Each row is a point. The points of each table are mixes of a few directions, plus a little noise. How many directions does each table use, and how many do they share? Where both have some left over, give the other angles between the two spaces (their principal angles), to ten degrees, smallest first.
(in the rows, 128 means zero)

First, 6 rows:
[[123 105 156]
 [110 170 138]
 [127 147 118]
 [139 172  72]
 [130  97 142]
 [138  76 141]]
Second (4 x 3):
[[148  71 118]
 [119 155 134]
 [108 182 138]
 [137 104 123]]
Directions: first 2, second 1, shared 1

First:
[[125 138 130 130 119 209 116 149]
 [110  88 137 159 172  87 148 105]
 [128 121 111 135  98 177 102 178]
 [119 106 125 149 129 110 152 103]
 [145 143 134 111 108  99 130 146]
 [137 163 101  98  98 116 129  73]
 [136 153 142 106 136 177 103 158]
 [151 144 139 119  79  80 164 137]
 [104  82 100 163 141 112 124 114]
 [128 142 165 107 198 114 116 122]]
Second:
[[124 161 124 144 138 121 132 131]
 [ 52 143 107 119 104 110 132 150]
 [143  66 138 100 113 143 120 121]
 [172 190 133 170 167 125 135 119]
 [180  61 148 105 125 151 119 111]
 [ 64 158 109 129 114 110 133 147]
 [160 116 137 129 136 136 126 119]]
Directions: first 5, second 2, shared 0; angles 60, 80

First:
[[104 149 141 120 157 152 134 148 117 118 127 138]
 [ 97  71 126  86 128 121 197 158 175 118 120  80]
 [177 154 134 183 127  92 104 114 152 121 128 174]
 [149 158 133 153 127 120  95 113 112 130 132 158]
 [106 124 150 105 119 105 141 146 132 117 131 130]
 [152 156 126 167 154 139 115 124 136 123 124 155]
 [127 150 109 120 111 168  72  94  53 156 138 120]
 [101  74 120  97 140 130 199 156 182 120 115  81]
 [140 119 113 117  84 121  95  96  93 151 138 114]]
Second:
[[133 106 120 141 125 110  99 121 121 170 133 117]
 [143 125 130 117 119 119 115  88 120 176 141 119]
 [140 153 140  98 123 140 152  89 128 129 138 132]
 [109 119 122 151 139 131 128 182 136  84 111 135]
 [114 116 121 149 136 126 121 167 132 104 116 131]
 [162 123 130 102 109 109 104  37 109 233 158 106]
 [119 112 121 147 133 121 116 156 129 122 119 126]
 [126 187 152  86 132 172 200 115 141  45 126 153]
 [106 109 115 163 141 125 118 196 135  86 107 131]]
Directions: first 4, second 2, shared 0; angles 40, 80

First (8 x 20):
[[146 119 146 130 155 122 106 135 118 137 135 133 103  80 134 108 155 150
  157 136]
 [ 89 202 126 120  65 115  93 187 191 171 170 124 151 157 133 207  73  73
   71 186]
 [147 120 100 156 121 139 154 121 132 133 129 107 110 157 130  95 131 128
  119 114]
 [148 129 141 141 110  84  89 156 121 161  93 169 162 135 108 159  93 133
  110 117]
 [117 111 144 105 152 134 134 106 107 100 120 135 134 105 129 126 144 138
  153 121]
 [138 103 137 108 173 173 128  78  97  67 119 135 104 115 104  79 204 169
  147  84]
 [107 131  95 133 111 152 184 111 145 115 146  87 123 167 146 119 113 100
  119 135]
 [133 109 135 131 137 104 135 130 113 138 111 135 138 110 139 130 112 131
  150 130]]
Second (9 x 20):
[[101 116 103 137 135 119 123 121 112 111  99 129 138 124 157 131 131 103
  108 151]
 [ 90 144 102 116 152 159 155 215 125 181 152 142  50 217 134 225 131 231
  245  78]
 [106 145 141 139 144 141 123 177  98 134 156 152 114 160 114 126 108 142
  154 109]
 [150 128 174 114 118 111 117  96 122 109 126 137 133 102 135 100 103 116
  118 121]
 [146 165 132 141 138 111 124 123 154 157 110 111 140 145 112 109 121 106
  147 143]
 [137 116  92 151 116 142 130 128 152 138 141  97 159 113  83 108 162 104
   84 147]
 [149 137 146 129 126 128 125 115 134 119 145 136 151 105 110  97 127 111
   96 139]
 [127  82 143 117  98 112 112  87 115 104 105 101 121  99 144 119 121 115
  110 108]
 [143 115 117 108 121 129 139  89 141 102 120 144 143  87 162 136 148 130
   86 158]]
Directions: first 5, second 6, shared 0; angles 50, 60, 70, 70, 80
